Every row gives one point. The window is the flat piece filled in between its corners: a triangle in 3 columns, a solid with four corners in 4, and so on. A path goes straight from each point to the next, and from the last back to the first. After which points does the path pass through the window?

Window, 4 rows:
[[ 3.1 -2.5 -2.9  2.0]
 [ 2.9  7.6  1.9  0.2]
 [-3.6 -0.4 -5.7  1.9]
 [-8.5  0.6 -1.4  1.3]]
Path:
(1): [-3.2 -0.9 -4.8  5.7]
(2): [-1.7 -1.2  0.6  6.0]
(3): [-7.5  1.3 -3.5 -1.8]
(4): [-2.2  2.7  0.9 -1.1]
(5): [-3.8  4.7 -1.9  3.8]
(6): [ 0.9  0.0 -2.8  5.7]
(7): [ 0.0  0.3  0.0 -1.8]
(8): [-1.1 -3.9 -0.7 -3.6]
Through the window after points: 2, 4

Window, 6 rows:
[[ 4.0  1.2 -2.5  0.7  5.5 -6.5]
 [-1.9  4.4 -2.3 -0.3  5.2 -5.2]
 [ 4.2  1.5  0.7 -0.5 -4.8  7.0]
 [ 1.1 -3.1  3.0 -4.4 -2.3  4.2]
 [-1.9 -4.2  3.1  3.9  5.5 -2.5]
 [ 0.7 -2.3 -1.3 -3.1  0.9  8.0]]
Path:
(1): [ 2.7  1.1  2.6 -2.1  2.3 -0.1]
(2): [-0.3 -1.1 -1.5  1.6  1.4 -2.8]
(3): [ 2.1 -2.8 -3.9 -4.0 -1.8 -0.8]
(4): [ 3.4  2.3  2.6 -0.3  1.8  3.5]
(5): [-0.6  0.4  5.3 -0.9  8.2  2.7]
(6): [-0.6 -1.3 -5.7  1.4 -1.4 -3.7]
(7): [ 1.2 -1.1 -3.6  0.2  3.9 -5.7]
(8): [ 2.5  0.7  4.8  1.1  8.5 -2.7]
Through the window after points: 5

Window, 8 rows:
[[-3.7 -5.0  1.8  1.3  0.1 -1.5  4.3  0.3]
 [-1.9 -0.6 -2.4  0.9 -4.3  0.7  3.9 -5.9]
 [10.7 -4.0  4.5  0.9  5.4 -2.9 -3.1  2.5]
 [-7.3 -6.9  8.8 -6.6  0.4  1.7 -0.7 -3.4]
 [-2.7  3.3  4.4  2.0 -0.2 -1.7  3.3 -0.9]
 [-8.6  0.0 -0.8  2.6 -2.1 -2.2 -1.9 -2.6]
 [-1.1 -0.6  1.9 -1.1  6.3 -3.1  1.8 -2.4]
 [ 8.4 -3.2 -0.4 -2.3  5.3  3.6 -4.3  7.1]]
Path:
(1): [-1.0 -2.9  0.6 -3.4 -2.1 -3.5 -0.7  3.8]
(2): [ 0.9 -4.3  3.6 -3.5  1.9 -2.3  1.7  2.2]
(3): [ 1.2 -3.7  4.7  1.1  4.3  1.5 -1.4 -2.8]
(4): [-1.4 -4.4  4.3  0.2  3.7  1.6  0.5 -1.3]
(5): [-1.1 -2.2  2.6 -6.1 -5.7 -2.6 -0.5 -3.5]
(6): [ 0.4 -1.8  2.2 -5.7 -0.4 -2.5  1.7  0.4]
(7): [-1.8 -2.6  4.9  2.3  5.8  0.0  2.5 -2.8]
(8): [-0.3 -3.1  4.4  3.0  3.7  3.7 -0.1  0.5]
(9): [ 3.3 -1.4 -0.5 -5.6 -1.5 -2.8 -2.4  3.3]
(10): [ 2.0 -2.1  4.5 -2.7  1.1 -5.2 -1.7  2.4]
(11): [ 1.9 -2.6 -2.0  7.3  3.8  4.4 -1.8 -3.6]
(12): [-0.5 -1.2  5.0  6.6  3.7  5.1 -5.6  0.1]
(13): [ 1.1 -0.1  1.4 -1.4  1.2 -1.3  1.4  1.6]
(14): [-0.8  2.8  3.8 -0.5 -2.6 -4.6  3.0 -0.3]
(15): [-2.4 -0.5  2.2  2.2 -0.5  2.1  1.5 -1.4]
(16): [ 0.1 -3.8  7.1  1.7  8.0  1.3 -0.2 -1.7]
Through the window after points: 4, 10, 12

Window (9 x 9):
[[  0.6   1.9  -6.2   4.2  -5.3  -0.2   4.1   1.2  -0.8]
 [  2.4   6.6  -0.3   4.8  -7.9  -0.3   5.3  -0.7   2.0]
 [  0.8  -4.7  -0.7  -1.1  -0.9  -1.1  -3.6  -4.0  -1.0]
 [ -0.4   0.2  -0.3   0.9   4.0   0.2   2.5  -4.4  -5.1]
 [ -1.3  -0.1   0.7  -2.4  -0.8  -3.5  -0.1   1.2  -4.2]
 [ -3.1  -0.3  -3.4  -3.9   2.7   2.0 -11.6   0.3   7.2]
 [ -2.3  -2.7   0.2  -3.6   0.1   4.6  -3.0  -2.5  -5.5]
 [  1.4   1.3  -1.4   7.1  -2.8   2.2  -5.8   3.1   1.1]
 [ -8.5  -4.4  -0.3   2.3   1.4   2.8 -11.1  -1.2   3.3]]
Path:
(1): [ 0.2  3.5 -2.8  0.7 -6.1 -3.1 -0.7 -0.6 -2.4]
(2): [ 0.6  1.5  1.5  2.5 -1.8  1.5  2.2 -0.4  2.4]
(3): [-2.5 -2.7 -1.6  0.3  1.0  0.6 -2.6  1.5  4.7]
(4): [ 0.8  6.9 -1.2 -2.8 -3.3 -0.8 -5.1 -3.2 -5.1]
(5): [-3.0  0.7 -5.4  1.4 -2.9 -2.1 -4.7 -0.2 -2.6]
(6): [-1.4 -1.1  0.2 -0.2 -0.1  1.7 -1.2  0.2  1.2]
(7): [ 0.8 -1.8  4.7  1.1 -1.5  0.6  1.4 -1.6  2.6]
(8): [ 0.3  0.7 -7.4  0.9 -3.2 -1.3 -4.4 -3.0 -3.9]
(9): [ 0.0  5.2 -2.8  2.8 -5.2 -3.8 -2.6 -1.7 -8.0]
(10): [-1.5 -4.6  1.3 -2.2  1.4  2.9 -0.2  0.8  3.3]
(11): [-5.4 -5.2  0.4 -2.4  2.4  2.5 -2.0  2.0  7.0]
(12): [ 3.0  5.9 -4.5  1.1 -4.2 -3.6 -3.8 -1.5 -7.0]
Through the window after points: 1, 3, 5, 7, 9, 11

Window, 11 rows:
[[ -0.8   0.4   0.7   6.0  -0.4  -0.1  -1.1   0.9   3.5   4.1  -1.0]
 [ -3.5  -1.4   2.4   1.4  -3.2  -6.7   0.2  -4.7   3.0   0.5   6.4]
 [  0.4  -0.1   2.6   1.7  -6.3  -1.8  -0.1  -5.1  -2.6  -0.2  -0.2]
 [  2.4  -1.9   1.5   0.6   6.0  -1.4   0.2  -1.0   0.9  -3.2  -0.9]
 [  0.7   2.5  -2.1  -3.9  -3.6  -1.2   1.3  -5.4   2.7   1.0  -2.2]
 [  2.3   5.6  -0.3   2.0   0.6  -4.2   4.0  -1.6   0.5   0.1  -1.8]
 [  0.5  -1.8  -2.9   6.0   1.5  -1.4   0.3  -6.4  -1.2   8.9  -1.1]
 [  5.0  -1.4  -5.2   1.3  -6.7  -3.7   2.4  -5.0   1.7   0.8  -1.1]
 [ -0.8  -4.7   5.0  -0.7   5.7  -7.6  -0.2   7.3   0.5   3.9  -1.7]
 [  2.2  -0.5   4.4   1.6  -0.1  -0.5   3.3  -0.1   1.9   4.9   3.1]
 [ -9.4  -4.1  -2.4   6.3  -0.3  11.2   4.6   4.6 -11.4  -0.5   6.4]]
Path:
(1): [-0.1 -1.5 -0.2  3.7  1.1  0.2  0.1  1.3 -2.8  1.5  2.6]
(2): [ 0.3  0.2 -1.0  3.4 -1.2 -2.7 -0.9  1.6 -0.2  3.7  2.4]
(3): [-1.1 -1.6  2.5  1.8  0.0 -1.9  2.6 -1.8  1.4  2.4 -2.9]
(4): [ 1.0 -1.5  2.7  2.7 -1.5 -5.6  2.7 -4.6  4.6  4.0 -2.8]
(5): [ 5.1  3.0  1.3 -2.1  0.3 -0.9 -0.8  0.4 -0.8  2.5  4.4]
(6): [-5.6 -0.8 -5.8  3.1  0.6  4.5 -0.7  1.3 -6.2  3.1  8.1]
(7): [-5.3 -5.4  5.2  6.0 -1.9  6.5  8.4  2.6 -6.4 -3.5 -1.3]
(8): [ 1.8 -3.1 -1.0  2.6 -3.7 -3.0  6.2 -2.9  2.4  1.3 -0.2]
(9): [ 1.7  1.2 -2.4 -0.1 -3.9 -3.0 -1.9 -4.3  0.5  1.1  0.7]
(10): [ 0.0  1.1 -1.6  2.8 -1.8 -0.5  1.1 -0.8 -3.0  0.2  3.4]
(11): [-2.1 -2.1  2.4 -0.3 -0.1 -0.4  4.8 -3.4  1.5  3.1 -2.5]
(12): [-7.6 -3.7  2.7  4.2 -1.4 -1.4  7.0 -1.5 -0.3  2.0 -0.5]
Through the window after points: 6, 8
